Every row gives one point. The points of each table are mixes of a few directions, plus a little noise. Count the directions of each table, and those that both share. Where both have some left over, give the other angles between the two spaces (their principal angles), to ten degrees, smallest first.

First:
[[ 75 -65  59]
 [ 18  20 -30]
 [ -7  12 -13]
 [-36  19 -13]
 [ 16  27 -39]
 [-66 -15  36]]
Second (5 x 3):
[[-22  29 -30]
 [-31  42 -44]
 [-16  22 -23]
 [ 49 -65  68]
 [ 21 -28  29]]
Directions: first 2, second 1, shared 1

First (8 x 6):
[[ 20 -17 -11  15  -1  -5]
 [-22 -74  74 -42  66   5]
 [  0  61  -3 -42 -93 -17]
 [-12  21 -16  21  17  12]
 [ -7  -9 -25  50  64  19]
 [-19  95 -27 -13 -68   1]
 [ 38 -21 -29  29 -13 -11]
 [  4 -55  34 -17  29  -3]]
Second, 6 rows:
[[-66  54  10  -4  51  35]
 [-49  40   7  -3  38  26]
 [-49  40   8  -3  38  25]
 [ 80 -65 -12   4 -62 -42]
 [ 57 -46  -9   3 -44 -30]
 [ 27 -22  -5   1 -21 -15]]
Directions: first 3, second 1, shared 1

First:
[[-30   5  70  17 -18  43  28  -8 -32]
 [ 12  -2 -26  -6   7 -17 -11   4  12]
 [ -7   1  16   4  -4  10   6  -2  -8]
 [-23   3  53  13 -14  33  21  -7 -25]
 [ 41  -6 -95 -22  25 -58 -39  12  44]
 [  5   0 -13  -3   3  -8  -5   1   7]
 [-17   2  40  10 -10  25  16  -5 -18]
 [ -7   2  16   4  -4  10   7  -2  -7]
 [ -7   2  16   3  -4  10   6  -3  -7]
 [ 33  -5 -77 -18  20 -46 -31   9  36]]
Second:
[[ -8  -4  -3 -20  -4 -12   8 -12  -8]
 [  5  -6   1 -31 -26 -17   5 -29 -11]
 [ 18   5  12   4 -24 -11 -15  -7  10]
 [ 15   4  39 -32 -12 -30   1 -29 -23]
 [ 15  -3   0 -27 -65 -25 -10 -57 -13]
 [-29  11 -12  48  38   1  -6  31  21]
 [ -5  -7 -12 -10  32  11  16  55  27]
 [-37   4 -38  73  38  49  -5   5 -11]
 [ 24  -7  12  -8  24  33   8  42   7]]
Directions: first 1, second 5, shared 0; angles 50

First, 9 rows:
[[  3  -7  27   9 -12  24  23  13  -4   2  38  -2 -17 -11]
 [-24 -30  -4  27 -54 -23  -7  16 -21   3  26 -33  17 -12]
 [-19 -12 -64  16 -18 -27 -62   4  -2  15 -19 -44  19 -23]
 [ 56  21  -2   4   7  26 -19  -5  14  15 -30  -4 -22   0]
 [-95 -22  32 -39  12 -83  68 -24 -26 -56  -1  64  66  61]
 [ -6  -6   3   0 -15 -28   4  -7 -10  -9 -17   5  19  19]
 [ 42  29  -4 -14  40  33 -10 -10  22   9 -26  14 -25   0]
 [-20  -1   4  -4  29  44  13  18  11   7  56  -1 -29 -34]
 [ 62  25   6   1  13  35 -11  -5  16  14 -26   2 -28   1]]
Second (8 x 14):
[[ 11 -17 -11 -41 -29   8 -15  16  70 -34  24 -12   7  40]
 [-15  20  15  52  35 -10  18 -22 -90  43 -32  17  -8 -51]
 [  0  -1   1  -4  -3   1  -2   2   6  -3   3  -2   0   3]
 [  5 -10  -6 -22 -16   6  -8  10  39 -18  13  -6   4  22]
 [ 16 -23 -16 -53 -40  12 -20  23  95 -45  34 -18   8  53]
 [-10  14  10  35  25  -6  13 -15 -61  30 -21  11  -5 -33]
 [  5  -7  -5 -18 -14   4  -6   8  33 -15  12  -6   3  18]
 [-15  22  15  52  37 -11  18 -24 -91  44 -33  17  -8 -52]]
Directions: first 4, second 1, shared 0; angles 90
